Each row of a before or after table is a point. The points were changed in one or more steps. Then noise was added and the rows were shuffled. The steps act on how far a point lies along the listed directions, d1 being the first. Write out the steps. A step turns or swaps two directions, mirrors them in a line or flattens them onto one, adds a multiple of one to another, or multiplies one. Angles are multiples of 10 degrees, from the lower direction toward the higher: turns from -170 to 170, lines from 10 to 170 but not 90. Use the fewest steps. Two steps may share a direction if one is a turn and the other turns, adds or multiplies; they go together, in the order done. Otherwise the lowest direction goes first.
(in the rows, 128 means zero)

Directions:
(1): [136 177]
(2): [177 120]
Before:
[[172  75]
 [155  99]
 [120  78]
 [117 125]
 [163  59]
 [143 154]
 [154 107]
 [151  63]
 [135 154]
 [ 94 164]]
After (10 x 2):
[[ 80 191]
 [ 99 142]
 [116  98]
 [137 135]
 [129 178]
 [ 95 153]
 [126 100]
 [168  97]
 [ 96 188]
 [ 77 173]]
Steps: turn d1 and d2 by 170 degrees

Directions:
(1): [111  72 166 142]
(2): [153 131 164  73]
(3): [192 110 121 152]
(4): [131 167 175 163]
Before, 9 rows:
[[ 91 116 102 103]
 [164 153 139  88]
 [139 157 113 139]
 [135 111  85 112]
 [110  93 129 128]
 [131 146 144 137]
 [139 143 133 156]
 [128 150 120 138]
 [102 114 159 143]]
After (9 x 4):
[[162 212  97 119]
 [128 169 153 151]
 [119  86  57 119]
 [108  24 153 133]
 [153 185 106 134]
 [104  58 201 186]
 [153 169 158 143]
 [144 112  49  72]
 [109 217  96  87]]
Steps: multiply d1 by 3; turn d2 and d3 by -90 degrees; multiply d4 by 2

Directions:
(1): [113 184 124 103 177 161]
(2): [112 169 165 187 129 100]
(3): [160 157 172  80  97 109]
Before:
[[185  86 180  89  71 100]
 [108 119  95 170 175 131]
 [ 95 135 125 113 192 167]
 [107 135 157 206 119 122]
 [117 139 181 178 100  70]
 [101 128 146 243 132 109]
 [ 89  97 129 194  97 120]
 [133 166 141  98 142 136]
 [128 129 184  85 112 103]
 [112 145 144 128 143 131]]
After, 10 rows:
[[143 166 134  77 156 126]
 [146  57 105  70 100 123]
 [176 115 130  22 111 158]
 [ 99  63 127 148 128 109]
 [139 127 155  59  79 139]
 [ 96 162 148 119 189 152]
 [116 121 120 118 147 143]
 [154 103 128  62 105 169]
 [146  56 152 185  88  89]
 [107 120 101 154 155 142]]
Steps: mirror d1 and d3 in the line at 160 degrees; multiply d2 by -1

Directions:
(1): [109  90 161 169 123  94  79  84]
(2): [134 159 112 118  41 127  95 124]
Before (11 x 8):
[[104  95 150 132 249 122 187 143]
 [126 141 112 124  84 119  99 123]
 [122 112 117 109 220 164 170 162]
 [143 143  98 107 167 149 181 150]
 [109  85 159 149 214 114 169 138]
 [122  97 143 152 137 101 104  78]
 [107  85 156 135 190 116 125 124]
 [133 105 143 137 186 109 157 120]
 [117 120 121 125 217 142 178 123]
 [123 110 130 122 189 127 160 147]
 [115 110 148 153 138 102 122  89]]
After (11 x 8):
[[ 82  64 186 182 173  74  91  77]
 [126  97 152 153 136  90 110  95]
 [110  91 154 152 164  99 111 111]
 [131 131 122 130  76 116  94  94]
 [101  69 157 160 204 122 105 105]
 [ 93  77 179 178 136  86  96  96]
 [ 98  92 155 167 180 106 114  74]
 [135 157  97 100 108 139 135 148]
 [122  98 132 147 198 120 155 116]
 [106  93 159 143 113 101  78 103]
 [122 133 133 139  87 109 114  94]]
Steps: turn d1 and d2 by 70 degrees

Directions:
(1): [148  88 118  93 110 142 122 189 158 199 114]
(2): [155 148  96 209 128 126 186 152 147 138 103]
(3): [104 102 128 170 110 153  74  78 177 140  85]
Before (14 x 11):
[[110 133 141 115 127 133 104 107 131 128 138]
 [140 117 117 128 130 138 143 149 135 147 134]
 [129 140 128 146 129 123 123 108 128 123 119]
 [125 137 115 154 128 136 141 117 142 126 126]
 [130 118 119 119 128 130 124 148 135 138 128]
 [131 125 140 150 133 133 122 113 141 120 114]
 [146 120 108 145 137 129 130 139 146 163 112]
 [132 116 123 131 120 128 118 131 144 155 119]
 [117 126 126 138 105 131 107 129 130 141 118]
 [126 197 137 143 152 101 168 115  70  47 160]
 [126 109 136  90 124 138  91 127 137 144 119]
 [134 119 127 149 119 144 127 138 147 146 108]
 [126 122 112 137 112 127 120 135 142 144 116]
 [141 120 117 139 131 145 143 145 143 139 114]]
After, 14 rows:
[[118 110 142 163 124 147  90  88 164 125  96]
 [114 104 136 149 110 157  91 109 163 147  93]
 [138 119 127 106 136 134 140 150 121 140 149]
 [112 111 117 142 108 135  94 112 154 147 107]
 [130 105 123 128 116 146  91 122 164 155  94]
 [131 113 128 122 134 145 125 133 139 132 118]
 [106 115 127 159  96 142  82 108 148 146 100]
 [114 129 122 148 127 143 114 100 150 124 124]
 [132 118 123 114 129 127 127 148 131 137 131]
 [113 130 129 150 122 142 107 104 151 140 117]
 [131 109 119 130 134 134  99 114 149 158 108]
 [119 105 126 138 114 135  94 111 160 158 109]
 [160 230 135  93 175  70 239 182   6  33 212]
 [119 133 131 151 124 131 105  91 141 124 108]]
Steps: flatten d1 and d2 onto the line at 170 degrees; multiply d3 by 3

Directions:
(1): [112 139 131  98 134 198 115 181  70 146 141 172]
(2): [155 132 104 128 182 123  56 109 122 121  62 155]
(3): [162 179 106 114  74 108 114 135  66 107 111  79]
Before:
[[156 184 121 120  82  99 124 124  98  83 106  54]
 [159 186  85 102 132 139 106 125  73  97 132  99]
 [185 127  87 131 112  64  79  91 103 107  69 100]
 [151 172 128 119  47 119 195 172  61 113 183  49]
 [136 115 117 127 165 129 137 113 183 113 106 155]
 [121 156 146 112  48 127 202 136  78 118 183  88]
 [130 151 123 123 102 104 150 118 137 111 148  89]
 [118  94 123 154 200  70 107  65 213 101  86 134]
 [149 126 110 146 150 147  89 135  99 140 105 136]
 [129 190 133 152  36  82 203 126  99  89 178  46]
 [158 136 116 139 139 125  87  95 112 116  88 164]
 [132 140 125 112 106 149 125 146  76 113 116 119]
 [107  91 161 178 151  36 182  74 237 129 138 125]]
After:
[[126 118 131 150 101 142 155 144 112 144 159 104]
 [143 133 124 125 104 118 135 119 103 103 113  98]
 [124 136 148 133  77 150 166 132 107 130 169 142]
 [182 199  85 143 147  93  51 106  72  81  48 115]
 [142 157 105 116 140 120  96 122 115 113 105 123]
 [155 188 120 108  93 126 107 141  73  90 103  79]
 [182 159  98 127 148  84  70  77  96  95  51 118]
 [ 65 108 153 114 154 177 162 157 136 136 176 171]
 [118 119 132 113 140 158 168 145 165 123 144 160]
 [135 134 120 102  54 140 153 164  57 134 158 112]
 [149 177  96 110 105 126 144 123  90  98 159  76]
 [ 99 111 149 132 196 139 112 141 146 149 113 210]
 [211 175  81 132 144  77  66 112  80  89  58  76]]
Steps: multiply d1 by 0.4; turn d1 and d2 by -160 degrees

Directions:
(1): [ 99  76  94 140  86 172 158 130  95 155 116 147  52 126]
(2): [105 179  84 168 191 149 102 169 103 122 156 150 107  87]
(3): [179 107 103  98 158 178 118 125  54 103  90  99 161 134]
(4): [171 127 183  98 156 175 140 123 144 195 157 133 115  77]
(5): [144  99 140 103 174 120 129 147 171  65 125  88  53 130]
Before, 12 rows:
[[ 81 195 119 173  92  73  87 143 117 109 157 151 187 138]
 [147 113 127 112 129 196 141 127  69 148 129 114  97 133]
 [ 74 139 112 158 105 159 156 132 113 211 154 203  82  92]
 [120 170  82 142 195 118 104 143 122  71 135 111 137 112]
 [109 110 150 122  90 156 141 114 126 134 122 148  90 121]
 [ 68 125 124 145 108 166 145 178 125 147 150 171  50  99]
 [136 177 162 113 155 140 105 112 187 165 167 142 148  84]
 [109 138 146 116 128 109 106 121 140  96 115 126 139 148]
 [104 140  76 143 136 133 105 143  84 100 127 118 155 151]
 [132 154 113 149 191 134 101 153 122  81 158 122 134 128]
 [153 116 125 104 105 136 121 106 111 163 126 119 169 111]
 [105 174 111 145 129  87 109  95 144 112 125 139 170 168]]
After, 12 rows:
[[129 123  64 125 163 148 101 149  64  63 107  91 148 158]
 [ 89 116 130 127 100 129 120 121 126 117 112 142 106 146]
 [ 84 134 142 134 115 143 135 122 212 169 172 157  42  87]
 [209 148 143  81 183 196 108 121  41 119 114  83 198 136]
 [175  90 115  81 144 139 117 118 112  99 105  80 133 123]
 [ 73 124  89 154 112  91 131 111 167  86 121 133  59 175]
 [ 75 219 191 152 134  83 111 170 204 159 196 181 158  90]
 [ 38 137 106 179  93  51 111 171 185  44 158 129  27 155]
 [ 88 216 186 146 179  41 117 146 249 133 196 165 122  98]
 [109 132  44 151 154 175 127 137  61 112 118 135 112 107]
 [122 161 185 119 114 114 118 109 164 131 141 143 155 117]
 [120 121  81 157 151 184 120 145  67 123 144 145 113 124]]
Steps: turn d1 and d5 by -160 degrees; add -0.5 times d5 to d4; multiply d3 by 2.5

Directions:
(1): [163 124  67 130  97 137 158  97 198 146 176 208 124 142 142  90  97 105
 132 120]
(2): [ 46 118 103  76 107 127 149 151 186 143 174  90 135 105 161 137 161 185
 134 138]
(3): [132 122 126 165 187 172 207  97 139  59 104 111 132 122 158 108 104 178
 158 137]
(4): [137  76 178  88 115  92 130  80  79 130 132 193 117  71 172 118 146 157
 156 146]
(5): [166 137 206  90 110 157 144 132 205  84 105 137 156 113 127 151 171  93
  92 130]
Before:
[[164 120 163 118  97 132  90  99 101 159 125 198 117 128 131 100 134  78
  131 116]
 [131 142 184 163 150 133  73 118  46 102  81  84 138 133  92 125 120  72
  116 129]
 [155 125 112 204 203 183 196  98 121  75 100 101 133 130 127  96  80 126
  160 134]
 [ 88 104 110 116  79 137 135 122 187 140 165 143 128 146 146  98 136 158
  134 146]
 [ 90 160  65 174 152 192 182 160 187 109 137  52  93 140 122 103 110 160
  127 113]
 [145 132  66 134 122 112  95 118 140 184 146 176 104 131 129 106 104 117
  140 132]
 [ 88 161 151 136 158 170 173 166 167  93 110   9 143 150 113 160 155 151
  143 119]
 [ 94  88 105  73  72 102 104 107 131 188 170 161 118  79 148 109 126 161
  134 148]
 [124 122  99 104 105 146 151 122 212 147 150 149 135 139 137 127 127 110
  134 108]
 [161 145 139 169 195 164 157  98  68  78  72 105 127 135 111 123  88 170
  127 127]
 [122  82  88 107  93 100 157 109 138 178 179 166 109 104 163 110 115 162
  163 136]
 [ 95 122  96 173 189 127 168 131  43 103  88  42 107 117 140 130 106 206
  173 146]]
After (12 x 20):
[[123 125  77 119 102 135 136 121 190 169 159 159 128 151 132 122 113 103
  137 102]
 [122 142 176 161 162 136  84 124  43  92  78  66 138 129 102 126 121  89
  120 135]
 [ 94 159 179  85  96 136 116 188 183 139 134  36 139 139  98 180 186 108
  112 119]
 [129 160 152 107  94 189 158 168 248 111 132  90 117 119 114 130 169  99
   87 112]
 [188 143 222  95 133 145 111 112 104  95  75 132 147 110 100 159 153 116
   79 125]
 [159 129  85 156 161 154 154  95 162 123 119 160 117 127 142  96  96 143
  152 138]
 [ 94 109 104 125  83 139 138 120 185 143 164 150 125 149 144  99 125 157
  138 142]
 [150 122 231  82 131 145 175 136 151  58  64  80 151  81 147 170 186 151
  116 148]
 [146  83 106 118 110 121 191 100 159 138 168 167 117 106 173 108 112 164
  166 140]
 [197 128 222 107 115 157 128 128 168 106 102 142 154  99 104 141 158  41
  100 134]
 [140 121 108 168 133 135 105  97  57 156 125 166 106 141 129  87  99 112
  162 121]
 [ 96  89  81 119 120 137 160  84 133 147 159 143 117  85 163  84  92 198
  159 147]]
Steps: turn d1 and d2 by -10 degrees; turn d3 and d5 by 110 degrees; turn d4 and d5 by -20 degrees
